Each wall is flat, endless, passes through zero and stands at right angles to its row. A trip goes straight from one point to another. List the walls that it crosses, first one first.

Walls:
(1): [-70  23 -37]
(2): [-31  27  31]
(3): [-48 -27  23]
(4): [-20 -24  -6]
(5): [ 36  22 -17]
Trips:
[-40  51  28] to [-38  12  20] -> 4
[-49  21 -11] to [-14 -33 -51] -> 2
[-34 -42 -27] to [ 40 -46 -78] -> 3, 5, 1

Walls:
(1): [-19  56 -42  45  38  65 -50 -34 -18  63 -37 -20]
(2): [ 32 -15 -41 -18 -61 -13  21 -30 -37  23  63 -47]
(3): [-11   1 -14  75  47  14  37  18 -44  28  19 -50]
Trips:
[-13  14 -36 -46 -84  -4   1 -63 -44 -34 -21  -4] to [-21  30  62  15  78  10  64 -10  26  19  -3 -36] -> 1, 3, 2
[ 76 -98  30 -75  18  42  -3  47 -22  47 -50  29] to [-39  50  10  20  68  20  24  68 -16 -73 -11   3] -> 3, 1
[ 72  51  -6  39 -29  39 -31  -4 -17  38   5  25] to [ -3  30  26  30   7   6   2  48   7 -27  72  31] -> 2, 1
[-44  29  39  36   6   2   9 -33   4  10  -5  19] to [-29 -28 -62   2  35  15 -15  -9 -82 -10 -13  21] -> 2
[ 10  16 -34  -4 -35   6 -16  84 -76   6  10  31] to [-39 -26  56  15  11 -43 -74 -15 -13 -54 -53 -47] -> 2, 3
[-13 -19 -24  27 -23  40 -26  11  -8 -30 -69 -88] to [-43  -8  15  29  -3  30  28  28  16  88 -20  -8] -> none
[ 31 -22 -44   6   1 -36   6  44  -1 -65  62 -39] to [ 17 -32 -14 -50  61 -37  34 -25  37 -98 -59   2] -> 3, 2
[ 58  40  82  26 -23 -52  25   6  43 -56 -28  85] to [  5   3  18 -75  13 -60  83 -23   5 -14 -37 -42] -> 2
[ 59  21 -46  91  31  -1 -64 -64  14 -52 -27  16] to [ -3 -21 -37 -15  13  24  -8   3 -19 -48 -65  66] -> 3

Walls:
(1): [-12   5 -43 -16  77  -9  -4  29 -38   1  -2  17   6 -46  14 -17 -54   7
  47 -34  27  37 -59  22 -11  23 -11 -24 -55 -36 -72   5  12  12  21  72
  32   3   4 -44 -32  -4  31   3 -23   0   7 -46]
(2): [-15  38 -59  -2  23  -7 -51  27   1 -25 -42  -4 -10  34  52 -60 -98 -43
  31   8   2 -59   3  17 -25  44  43  14  32  17 -17  -1 -83  30  28 -25
 -21 -58 -25  -9  41   2 -25  19   4   1  39  81]
(3): [ -4  -1  -5  50  38 -43 -49 -29  19  10  77 -42   2  70   3   7 -41 -62
  15 -62 -60  58 -16 -13  -5 -25  -9  24  -4  19 -20 -62 -46   4  21   2
  42 -60 -29 -25  29 -54  18 -29 -13   6 -61  67]
(4): [ -25   57    3   69  -63  -41  -38  -31   13   17  -28  -33  -55   12
   32   74   18   24   19   18    1   13   37   15   16   55   75   60
  -40   18  -19   57   20   -5  -17  -21  -30 -104   -6   87  -42  -49
   -1  -22   13    5  -51  -23]
Trips:
[ -5 -10 -22 -10  52 -14 -33  11   1 -33  10  19  30 -56 -62 -27 -34  51
  13 -10 -19  -1 -66 -42 -76 -65 -13 -39 -56   3 -45   3  54  60  -3  25
  28  26 -54  51 -21  13  10 -11 -23 -42  58  27] to [ 13 -85  39 -31  33  -4 -11  60 -25  25  85  58  45 -59 -50  57  14  13
 -24   9  44 -28 -53  37  -1  55  37 -40   8  11 -27 -19  15  70 -26 -10
  -2  -2  25  60 121  24 -26  13   0  44   0 -39] -> none
[-29 -26 -29  64   4  10 -11 -16  11  10 -32 -73  21  35   1  28 -20 -40
  44   9 -16   6 -27 -76 -78  54  16 -11  64 -30 -29 -51 -51 -16 -20 -37
   0 -60   1  40  49   1  10  48  19  15  22  40] to [-52 -12   0 -20 -14 -27 -89 -42   6 -31  53  -3  67  61 -16  19   7 -33
  32   0 -42 -29   1  14 -46   9  56  21  33 -68 -52  32   6   0  18  -1
  28  70 -22 -23  24  23 -41 -28 -55 -29 -34 -12] -> 4, 1
[  3 -34  19 -76 -86  -8  27  54 -17  58  79 -38 -41  18  26  -5 -10  36
  -4  -9  18   3  42 -21 -71 -15   5 -39  78  23 -80  33  39   8  21  48
  32  -3  16 -20   0   9 -15   5 -11 -20  15 -25] to [  2  -6 -23 -35 -23  34 -23  33  24  -1 -64  93   5  -2  16  -7  11 -31
  15 -19 -48  46  16 -41  97 -42  17 -69  36  77 -70 -33  13 -33 -24 -19
  44   2 -16  34  48 -82  -4  47 -42 -27 -22  58] -> 1, 3, 2
[-48   3  -8  14  82  23  -7   0  -6 -31  28 -11 -40 -34 -37  18   3 -34
  -5  31  37  -5  15 -43  10 -10  12 -25 -23  18  24  31  11  13 -46 -69
 -54  14 -21   0  30  -1  26 -86 -26 -21 -10 -16] to [ -9 -50 -51  -3 -57 -20 -25  -8  30  37 -57  19 -34  54 113  24  13  18
   8 -12  13 -49  55  30 -27 -15 -18  34  35 -62  -8  10 -98  -9  47  -2
 -26  37  17  26 -32  35 -12 -19  21 -22  66 -48] -> 2
[ -12   -8   17    1   38  -26   -6   46   10   29  -36   55  -37   -7
  -51    9   45   25  -19   28   34  -31   50   13  -41  -41   26  -62
   22 -103   28  -33  -11  -28    2   -4  -26  -13   26  -35   -4   36
   39   17  -46   10  -36   42] to [-39  14  59  31   0  42  53   8 -68  23   3  -2  39  82  57   4  10 -28
  62 -13  -2 -74 -12 -57  16   8 -12  -5  -9 -76  21  -1  -1  15 -34  33
  13  13  14 -31  28 -33  39 -44  12 -50 -41  48] -> 3, 2
[ -31   47   25  -34    2  -25   -4   56    8   -5  -12  -26   15   26
  -87   47  -55   11   -1  -11   -5   54   17   45   25    3   43  -10
   40  -36  -12   17  -54   21   43 -104   35   24  -56  -23   22   17
  -17  -48   56   24   27   39] to [-29  26  67  22   3  11  55   3 -33   7   2  54 -36  57  68  -4 -16  21
 -13  21  37  17  31  -7  59  14  60  32  40   9  -4 -12  18  28   3 -48
 -36  17  18  -4 -87   8  19  59  -4 -25  14  17] -> 4, 3
